Each wall is flat, endless, passes through zero and stands at right angles to its row. A trip goes straight from one point to another. List the walls that it crosses, first one first.

Walls:
(1): [1.02 1.52]
(2): [-2.07 -1.61]
(3): [-1.27  0.45]
(4): [ 1.61 -0.78]
(5): [1.39 1.29]
(6): [-2.46 -1.89]
(7): [ 0.65 -1.39]
(8): [-1.12  1.41]
(9): [ 2.75 -3.83]
(10): [-0.12  4.27]
Trips:
[-2.60 -0.83] to [-3.65  1.86] => 10
[ 0.95 -0.84] to [0.77 1.09] => 1, 10, 7, 9, 8
[1.86 0.72] to [1.86 1.08] => 7
[-1.82  1.63] to [-2.21  0.98] => 1

Walls:
(1): [-0.31 -0.40  1.06  0.69  0.60 -1.14 -1.38 -1.67 -1.89]
(2): [-1.92 -1.21  0.67 -3.69  0.10  0.13 -0.81 -0.76  0.51]
(3): [-1.71  3.12  4.13  1.73 -0.47  0.54 -1.17 -2.29 -0.58]
(4): [-0.72  0.66  0.68  0.62  0.97 -1.30  0.69 -1.99  0.57]
(5): [ 1.72  1.42 -1.03  1.10  4.22 -1.96  2.07 -1.07 -1.33]
(6): [ 0.60  1.67  3.57 -1.22 -2.24  0.74  0.71  5.41  2.20]
(7): [ 2.71 -0.56  1.14 -0.21  1.29 -0.96  3.14  1.31  2.12]
(8): [ 0.72  2.41 -0.81 -1.14  2.36 -0.07  3.55  4.55 -0.74]
(9): [-0.95  0.59  0.16  1.14  2.05  2.05 -2.60 -3.45 -0.74]
Trips:
[ 0.21 -0.91  0.77  2.42  2.94  1.04  1.95 -0.48 -1.58] to [-0.51  2.33  0.20  1.21 -1.09 -2.10 -4.21  2.87  0.58] => 7, 6, 4, 5, 9, 8
[-1.92 -1.73 -0.76 -0.76 -0.44 -1.14  3.66  4.99  1.61] to [ 0.73 -2.06  3.81 -0.12 -0.90 -1.24  0.53  2.96 -5.37] => 2, 1, 3

Walls:
(1): [ 2.08  0.30 -5.41  1.06  1.00  0.87  0.01 -0.18 -0.19 -0.56  2.28 -1.92
  0.52  2.02  0.93 -1.82 -1.03 -1.59  1.35  1.66]
(2): [ 1.53  1.87  0.38  1.06 -0.16 -1.73  1.93 -4.07  2.35  1.73 -2.19 -2.98
  0.28  0.14  2.31 -0.43 -4.07  0.46  0.63  1.14]
(3): [-1.46  0.02  4.05  3.23 -0.31 -2.01 -1.82  2.85 -2.88  0.11 -1.90 -3.22
 -3.25 -1.02  0.48  1.38 -0.25  2.55 -1.60  3.15]
(4): [-0.33  2.44  5.96 -0.61  1.05 -1.49  0.45 -1.09  1.65  2.26 -2.64 -0.22
 -3.61  3.04  0.61  0.07  1.30 -0.20  1.96  1.73]
(5): [-1.54  1.93  2.21  0.88  1.13  0.28 -1.03 -1.08  1.26  0.20 -0.14  0.40
 -1.47 -2.66 -0.27  1.05 -0.47  1.09 -5.59  0.92]
(6): [-0.37 -0.89 -2.51  2.82 -0.46 -0.10  0.75  1.22  0.26  1.71  1.40  4.13
 -0.42 -1.18 -0.87 -0.57  2.39 -1.62  3.33  0.62]
(7): [ 1.84 -1.70 -1.86  1.27  0.27  0.76  0.78 -3.55 -0.32 -0.22  2.26 -0.60
 -3.07  0.42 -0.58 -0.69 -0.98 -2.69  2.49  0.22]
(8): [-1.24  1.42  2.70  1.49 -0.04  1.60 -2.83 -3.86 -2.03 -2.15  0.67 -3.03
 -1.92  2.76  2.27  0.76  0.37 -2.16 -0.39 -1.15]
(9): [-0.25 -0.23 -2.68  1.69 -1.25  1.12 -4.82 -4.27  0.41  2.59 -2.46  0.22
  2.28  0.42 -2.34  4.40  1.94  0.68 -0.86 -0.97]
Trips:
[ 1.48  2.96 -0.32 -0.87  2.62  1.16 -3.71  2.18 -1.52  4.01 -0.57  1.07
  1.08  1.92  4.32 -2.12 -3.69 -3.80  3.39  2.42] to [-0.43 -0.98 -5.12  0.99 -0.87 -2.07 -1.26 -4.24 -1.08  2.92  2.11 -2.06
  0.42  2.64  0.85  1.60  2.12  0.56  0.79  0.62] => 9, 4
[-2.25  0.98  0.73  0.79  1.45  0.85  3.51 -3.39 -1.49 -2.18  0.41  0.79
 -1.22  0.54  0.25 -2.35  0.59  3.67  1.40 -2.60] to [ 0.20 -0.81 -1.57  3.19 -0.61 -3.37 -0.60 -0.26 -2.25 -0.74 -2.53 -2.16
 -2.03 -0.70 -0.77 -0.23 -0.79 -2.47  3.92  4.46] => 6, 3, 1
[-0.81  1.22  0.76  0.70 -1.31  0.64 -2.63  2.91  0.96  1.23 -2.03  0.25
 -2.17 -1.50 -0.38 -0.22  2.77  2.63  2.09 -0.51] to [-0.13  4.15 -0.26 -0.21 -0.59  2.85 -0.24 -3.23  1.29  3.26 -0.45  0.04
  4.57  0.71 -1.76 -0.71 -0.33  0.96  0.73  2.38] => 2, 3, 1, 6
[-1.73 -2.46 -1.45  3.23  1.37 -0.96 -0.74 -2.09  1.75 -0.04  2.67  3.75
 -0.77 -1.39 -2.06  0.15 -0.42  0.81 -1.57 -0.63] to [-2.51  4.28  1.06 -1.95  1.51  0.59 -0.78  0.46 -0.33  0.56  1.43  0.27
 -0.95 -0.13 -0.37  0.26 -0.94 -4.54  1.93 -3.39] => 8, 4, 9, 5
[ 0.37  1.36  0.99  2.33  2.87  0.64  1.65  2.75  0.52 -2.33  0.96  0.98
 -3.45 -1.72 -1.05 -3.05 -1.34 -2.18  0.51  0.49] to [-0.26  0.60 -0.31  1.03 -0.04  3.86  2.30 -2.45  1.46  1.33 -2.13 -2.25
 -0.27 -2.48  0.45  2.74  2.00  1.62  0.54  1.44] => 2, 1, 8, 9, 6
